Rows are points. The points of each table are mixes of a few directions, plus a little noise. How many directions does each table use, and how many do they share? Where both have some left over, give the other angles between the two spaces (their principal angles), to ten degrees, smallest first.

First (4 x 3)
[[ 67 -64  -1]
 [  8  -3  -2]
 [-58  27  13]
 [-19  40  -8]]
Second (7 x 3)
[[-12   8 -13]
 [ 21 -15  23]
 [ 27 -18  29]
 [ 19 -13  20]
 [ 21 -16  23]
 [ 10  -7  11]
 [-88  59 -95]]
Directions: first 2, second 1, shared 0; angles 40

First (6 x 6)
[[-10 -22  -6  -7   1   8]
 [ 95  51 -25   5 -18  14]
 [-40   6  26  10   9 -21]
 [-41 -50  -5 -14   6  10]
 [ 14 -22 -20 -11  -5  18]
 [-17  36  30  18   6 -28]]
Second (8 x 6)
[[-68   8  19   5  11 -26]
 [ 13  16  22  13   3 -11]
 [-77 -12 -13 -13   5  -8]
 [ -4  11  14   8   3 -10]
 [ 94  -7  26  16  -2  14]
 [ 12   1  22  10   4  -6]
 [ 25  26 -61 -20 -18  21]
 [  6 -43 -28 -19  -5  27]]
Directions: first 2, second 3, shared 2

First (9 x 9)
[[ -7 -26 -18   5  36   0 -32  -2  17]
 [  5   4  27  -4 -20  -5  19  14 -24]
 [ 27  19  26  -3 -14   1  32  -7 -28]
 [-14 -55  10  -3  -1  23 -95  41  40]
 [ 15  32 -15  29 -20   6  29  -7 -23]
 [-27  28 -34  11 -18 -11  30  -5   3]
 [ 19 -39  -2 -13  51  20 -65 -18  40]
 [ 21  -4  21   5  45 -29  53 -13 -56]
 [-39  39 -14 -27 -58  -5  29  -3  31]]
Second (10 x 9)
[[ 40  -4  14  -9  -7 -61  -9   9  34]
 [ 34 -22   9 -14 -38 -68 -46 -37  -5]
 [ 20 -23   3 -11 -39 -47 -46 -44 -19]
 [-47  22 -14  17  36  87  44  29 -12]
 [ -8  15   0   7  27  24  31  33  20]
 [-11   8  -3   5  14  23  16  14   2]
 [-10  -5  -4   1  -7  12  -8 -15 -18]
 [-13  26  -1  11  45  41  52  54  31]
 [ 20 -23   4 -12 -39 -47 -46 -44 -19]
 [-23   5  -8   6   9  38  11   2 -14]]
Directions: first 5, second 2, shared 0; angles 70, 80

First (11 x 14)
[[ 48  26  49 -34 -24 -40  -8  -4  30  18 -18  -5 -15   2]
 [ -4  20   0 -24 -17  -2   1 -22   0  12 -20  -3  17  16]
 [  2  -3 -22  40  32  11  11  30  12 -15  28   6 -12 -16]
 [-17 -29 -14  11  13   9  -3  -6 -23 -18   1   4  -3  -4]
 [-54 -36  -4 -16 -32  28 -15 -18 -51  12  -3  -8  25  13]
 [-21  28 -42  29  18  30  20  17  13   3  20   3  19   3]
 [ 25  21 -29  18  45 -11  18  -6  25 -28 -10  13 -10  -4]
 [ 37 -27  79 -35 -41 -42 -29   5  -1  17  -6 -10 -30 -11]
 [-40  -2 -63  22  31  34  16 -17 -20 -22  -4   8  24  10]
 [ 53  13  89 -38 -54 -44 -22  23  31  41   4 -14 -25  -8]
 [-29 -11 -44  26  27  27  11  -1 -16 -19   8   7  10   0]]
Second (9 x 14)
[[-41 -22 -43  18  20  29   6 -13 -31 -19   1   5  16   4]
 [ 54  30  58 -23 -26 -39  -7  17  41  26  -1  -7 -21  -6]
 [ 30  17  33 -13 -15 -22  -4  10  23  15   0  -4 -12  -3]
 [ 34  19  37 -15 -17 -25  -5  11  26  17   0  -4 -13  -4]
 [-29 -16 -31  13  14  21   4  -9 -22 -14   0   4  11   3]
 [ 44  24  47 -19 -21 -31  -6  14  33  21  -1  -5 -17  -5]
 [-22 -12 -24  10  11  16   3  -7 -17 -11   0   3   9   2]
 [-89 -48 -95  39  43  64  12 -28 -68 -43   1  11  34  10]
 [ 18  10  19  -8  -9 -13  -2   6  14   9   0  -2  -7  -2]]
Directions: first 4, second 1, shared 1

First (9 x 20)
[[ -7   3  -3   6  -3   6   3   7   1  -5   9   1  11  -2  -8  -1  -8   4
   -8   3]
 [ 79 -17  30  -2   3  12  30 -44  11  -6  -2  12 -29  67 -14  12  -2 -21
   -2 -37]
 [-35  13 -14  -2 -12 -27 -27   2  -1  17 -41 -19 -27 -54   4  -4  38   5
   41  21]
 [-36  -2 -14 -20  12 -30 -31   8 -14  25 -28 -10 -11 -40  44  -5  28   4
   25  18]
 [ -2   0  -1 -13   9   5   9  14 -14  -2  25  -3   8   9   4  13 -15   9
  -14  -2]
 [ 19   2   7   1  -1  20  24   5  -3 -16  33   3  10  29 -22  13 -25   5
  -23 -13]
 [ 46   4  18   8 -10  29  39 -10   5 -23  33   2  -5  47 -48  21 -27   1
  -20 -24]
 [-37   8 -13  25  -9   7 -13  16  13  -7   1   7  35 -27  -5 -24  -9   2
  -12  19]
 [-29 -10 -11  -3  12 -22 -33  -1   2  20 -32   6   8 -28  47 -24  21  -8
   13  16]]
Second (11 x 20)
[[-33  11   3  -4 -15   2  18 -21  -9   5  16  39  35 -23   3  10  12  22
    1 -10]
 [  7  -4  -5  11  -5   4 -16   6  25  10 -27 -15   7   6 -16  -9   2   0
    6 -14]
 [ 17   7  -7   9   6  23 -17   7   0  -5  16 -18 -16  15  -7   6   0   7
   -3   5]
 [  3  -6   6   5  -5   3   9  -6  16   8 -17   0   5  -2 -15   1   7  -8
    5  -5]
 [ 51   0   2 -45  29 -67 -20   9 -76  -7  47  -1 -86  19  95 -19  -7 -24
  -33  35]
 [  9 -16   4   6   2  -9   3   9  25   4 -40 -20  -4   5 -15 -10  -7 -23
    7  -3]
 [ -1   7 -15   3  -1  -5 -33  13   0   4  -2  -9   7   4   9 -12  -7  16
   -1 -11]
 [-29  11  26  -2 -32  24  57 -59   7  25  17  66  45 -33 -24  30  52  18
    3 -17]
 [-11  -9  -4   3   5  -9   0  15   8  -9 -21 -12   7  -2  -5  -8 -19  -9
    7   1]
 [-27  12  -7   1  14  25   9  13 -28 -37  46   0   4  -3   1  18 -27  16
    0  24]
 [ 15 -12  -2  14   2   9  -9  14  32   3 -35 -30  -4  12 -26  -7  -6 -15
    9  -5]]
Directions: first 4, second 5, shared 0; angles 30, 40, 50, 90

First (11 x 32)
[[-36  -4  14  -1 -13  -7 -11 -22  -4  65 -22   5  10  18 -22  14  17  14
   -7 -21 -25 -10 -13  29   1  62   1  12 -26 -22  16 -16]
 [-23  -3   9   0  -9  -5  -8 -15  -2  43 -15   4   6  12 -15   9  11   9
   -5 -14 -16  -7  -9  19   1  41   0   8 -17 -14  11 -11]
 [ 31   3 -13   1  11   6  10  19   3 -58  20  -5  -9 -16  20 -13 -15 -12
    6  18  22   9  12 -25  -1 -54  -1 -11  23  19 -14  14]
 [-15  -2   6  -1  -6  -3  -5  -9  -2  28 -10   2   4   8 -10   6   8   6
   -3  -9 -11  -4  -5  12   0  26   0   6 -11  -9   7  -6]
 [-12  -1   5   0  -4  -3  -4  -8  -1  22  -7   2   3   6  -8   5   5   5
   -2  -7  -8  -3  -4  10   0  21   0   4  -8  -8   5  -5]
 [ 23   2  -9   1   8   4   7  14   2 -42  14  -3  -6 -11  14  -9 -11  -8
    4  14  16   6   9 -18  -1 -39   0  -8  17  13 -10  10]
 [ 14   2  -6   0   5   3   5   9   2 -26   9  -2  -4  -7   9  -5  -7  -5
    3   8  10   4   5 -12  -1 -24   0  -5  11   8  -6   6]
 [ 27   3 -10   1   9   5   8  16   3 -49  16  -4  -7 -13  17 -11 -13 -10
    5  16  19   8  10 -22   0 -46   0  -9  20  16 -12  11]
 [ -1   0   0   0  -1   0  -1   0   0   2  -1   0   0   1   0   1   0   0
   -1  -1  -1   0   0   1   0   2   0   0  -1  -1   0  -1]
 [-36  -5  14   0 -13  -7 -11 -22  -4  67 -23   6  10  19 -22  14  17  13
   -7 -22 -25 -10 -13  29   0  63   1  12 -27 -22  16 -16]
 [ 29   3 -12   1  11   6   9  18   3 -55  19  -5  -8 -15  19 -12 -14 -11
    6  18  21   8  11 -24  -1 -52  -1 -10  22  18 -13  12]]
Second (9 x 32)
[[-13   2 -13  -6 -17 -11  -6 -19  -3  34  -9   7   9   4 -12   1  -3   5
    1   2  -5  -4   0  16  -1  44  -9   1 -20 -22   9  -5]
 [ 61  16 -49 -11   5   6  16  22   1 -95  44  -3 -11 -32  29 -25 -32 -22
   18  41  36  13  24 -36  -4 -77 -10 -26  24  12 -18  24]
 [-14 -17 -12  21   8 -15 -13   0  -4 -19 -35  15 -16  -6   7   3  -8 -14
  -32  16   0  15 -15 -18  19 -20   5   4  -9   3   4  12]
 [  1   2  -9  -3  -2   0  -1  -2  -2  -1   2   2  -2  -1  -1   1   1  -2
   -1   1  -5   0  -2   1   1   0   0  -2  -6  -6   3   1]
 [-11   1  32  -3  11  18   2   6   0  21   8 -10  -3  15  -8  14  30   8
    0 -33 -28 -10 -13  13  -4   1  15  10   1   4   5 -14]
 [-15 -10  57  13   5   0   6   4  14  32 -16 -13  17  13  -1  -2   0  20
   10 -12  21  -6  12   6  -7  23   0  12  30  29 -13  -9]
 [  7   1   0  -1   1   1   3   3   2  -8   5  -2   1  -3   3  -3  -4   0
    5   3   7   1   5  -3  -2  -7  -2  -2   6   4  -4   2]
 [-12   4   0  -8 -13  -2  -3 -15  -2  36   0   1   9   8 -13   4   6   8
    6  -9 -11  -8  -1  19  -4  39  -4   2 -15 -17   8  -9]
 [ -4   0  -5  -2   2   3  -3  -1  -5   2   0   3  -6   2  -3   6   9  -3
   -7  -7 -15  -1 -10   3   2  -3   5   1 -10  -7   6  -2]]
Directions: first 1, second 4, shared 1

First (10 x 32)
[[-28  15  13 -10  10 -15  -1  -2 -36  10  30   0  14  20  13 -18  -4  22
  -11  -3  13  14  10   7  -6 -18 -13 -21   4   2  10  12]
 [ -2  25   8   9  15   6  -9  12 -16  26  19   6  19  14  11 -19  -4  22
   -3  -2  -6  27  19  18 -18 -20  -9   4   3   8   3  -3]
 [  4 -87 -44 -34  -3  14  -1 -22  32 -28 -26   7 -24 -45 -69  20  12 -43
  -21 -16 -16 -44 -45   4   6  73 -39  39   2 -83   7  95]
 [-15  -4  -6 -22  18 -12 -14   0 -23   6  14   2  15   3 -11 -10 -11 -10
  -12 -11   7  -1   4   7   0   7 -23   1  -2 -27   6  37]
 [ 45  16  20  41 -36   1   0 -33  34  19  -9   0  17 -18  16  12  21 -13
    4  -3 -18  33  31   1   9   7   3  31  26  26  10 -19]
 [  9 -15  -8  17  -7  32  13   8  24  -1 -12   6 -18  -5 -10   2  16  22
    4  10 -20   0 -16  10 -18   2   7  12   2   3  -4  -8]
 [  3  -4 -15  15   8  42  16  40  22 -10 -20   4 -33   6  -3   2   3  34
   20  23 -15 -13 -28   3 -24 -16  33  -5 -18  21 -22 -46]
 [ 38  29   0   4  -4 -31 -19   5  22 -15 -37 -17   6 -13  21  30 -29 -70
   31   0  17 -21  21 -37  45   1  39  -1 -20  28 -23 -59]
 [-34   3   9 -12   2 -10  13   4 -28  -9  20  -3  -7  21  12 -10   0  28
   -4   7  17  -4  -9  -4  -4 -18   4 -34  -3   9   3  -4]
 [-19  19  20  -6  -4 -28   2 -11 -29   1  22  -6  12  16  23  -6  -3   6
   -5  -1  21   8  14  -8  11 -16   0 -27   5  15   8  -6]]
Second (8 x 32)
[[-26 -29 -28  23   2  61  52   7  34   3   4   4 -42  -4  -9 -11  29  70
   12  14 -12 -33 -48  -6 -36  -7   6 -34 -16  -6 -12   4]
 [-35 -34   0  12 -35  21  60 -14  20 -33   0  -5 -54   5   7  10  36  56
    7  23   9 -34 -50 -25  -8  -7  28 -53   0  22   0 -21]
 [ 37  20   6  21  -8  -5 -15 -11  20  17 -12  -2  20 -14   9   8  -3 -29
    8  -7 -10  17  28  -1  11   5   1  27   7  10  -1 -14]
 [ 16  12  24 -13   0 -21 -40   8 -31   4   3  10  27  12  -7  -4  -8 -18
  -21  -2 -13  50  29  36  -3   1 -14  48  26   3  17   7]
 [  9  -1   5 -16  -2 -33 -22 -24 -10   2   3  -4  24 -12  -4   6 -10 -45
  -11 -18   9   4  20  -3  24  21 -21  15   9 -21  10  32]
 [-10 -28 -21  -9   5  28  16  33  16 -32 -25   2 -44   3 -18  11   1  16
   12  20  -5 -33 -44  -5 -12   0  28 -10 -19   2 -18 -24]
 [ 10  42  15 -10  19 -34 -35  10 -31  15   8  -4  36  12  18  -6 -29 -31
    0 -10  12  23  39   4  15 -14  -2   8  -3  10  -1 -13]
 [ -2  18  -1  -7  19 -18 -17 -11 -17  25  19  -2  32  -3   5 -13 -15 -18
   -6 -20   9   6  25   1   8   2 -26  -1  -3 -20   4  30]]
Directions: first 5, second 6, shared 5

First (8 x 32)
[[-69 -23 -31 -40  12   9  18  37 -14   1  52 -38 -18  17  17 -39 -44 -12
   -9  11  17 -16 -20 -24 -29  11 -40  26 -12  13  10 -23]
 [ 21 -27  15 -13  18  -5  -6  13  -5  18 -32   0   0 -56  -4  31  32 -12
   23 -10   3   6  51  26   0 -11  26  -5  -5  18 -21 -11]
 [ 18 -21  35 -13 -11  -6  27  -4   6  37 -14   2 -34 -31   6   3  54 -47
    3  11  22  18 -15  21  -6   7  14 -13  20 -26  12 -10]
 [ 40  -2   9 -15  16  38   8   6  -6  27 -33  30  -4 -44   1  46  34   5
    2 -27 -44  48  37  27 -11  -1  45  21 -27   8  -8  -9]
 [  7  73 -15  81 -29 -10 -56 -40  26 -67 -14  12  66  73  -6 -16 -57  69
   -8  -3 -27 -53 -16 -33  47  -4 -25 -49   0  15  -6  31]
 [-43  14 -22   4 -11   1   4   0   3 -17  36 -14   1  50  10 -40 -42   7
  -15  14   5 -23 -43 -29  -4  11 -37  -2   2  -4  15  -1]
 [ 26   4 -19   6  15 -16 -17 -12 -12 -20   7  15  15  13 -24  29 -11  32
    1 -15  -8  25  30   8   7 -19  19  34  -5  -2 -15  27]
 [  0 -23  24  -9 -11 -15  21  -2   5  25  -3 -10 -28 -16   4 -12  34 -44
    3  19  32   0 -21   9  -4   6  -3 -17  25 -23  12  -8]]
Second (10 x 32)
[[ 21 -30   3  -6  15 -51 -15  -8 -13 -10   0  -8   3 -17 -28  21  15  -2
   18   2  39   5  41  17  11 -27  14  14  21  -8 -20  25]
 [ -4 -32   9   4   6 -64 -19  -4  -3 -16   3 -30   4 -12 -19  -5   7 -17
   23  20  65 -36  26   5  17 -20 -14 -19  35  -4 -18  14]
 [ -9  40 -30 -20   6  95  27  20  -6  15  10  37  -3  19  27   9 -27  33
  -35 -34 -93  52 -23 -12 -32  27  15  46 -62  17  17 -21]
 [-33 -15 -28  -9  17 -25 -15  12 -15 -27  31 -26  13  17  -9 -11 -41  17
    6   3  23 -23  17 -16  -3 -12 -23  19  -1  16 -13   9]
 [  0  -5  15 -28   4  55  27  26   1  43 -24  11 -20 -44  27  10  29 -21
   -3 -12 -38  24   1  12 -24  21  19   0 -30  13   7 -39]
 [-53  -1 -16   4  -5 -12 -11  14   4 -22  25 -33  11  27  12 -42 -44   2
    1  16  25 -56 -20 -29   0   7 -45 -21   4  18   4 -12]
 [ 38  47   9  16 -20  58  19 -20  14  21 -21  51  -7  16  12  15  19  12
  -27 -18 -69  51 -38   4  -3  21  28   5 -22 -19  23   0]
 [ -2 -14   7   1   1 -26  -8  -1  -2  -4   0 -13   1  -8  -7  -3   6  -9
   11   9  26 -15  10   2   7  -7  -6  -9  15   0  -6   3]
 [  3 -34  25  20  -8 -86 -24 -16   6 -17  -7 -36   3 -15 -23 -12  22 -30
   30  32  86 -52  19   8  28 -23 -18 -45  56 -12 -15  18]
 [ 39  45   8  18 -18  48  18 -26  13  16 -20  50  -5  17   8  17  19  13
  -25 -17 -63  51 -35   6   0  17  29   7 -16 -22  22   5]]
Directions: first 5, second 4, shared 4
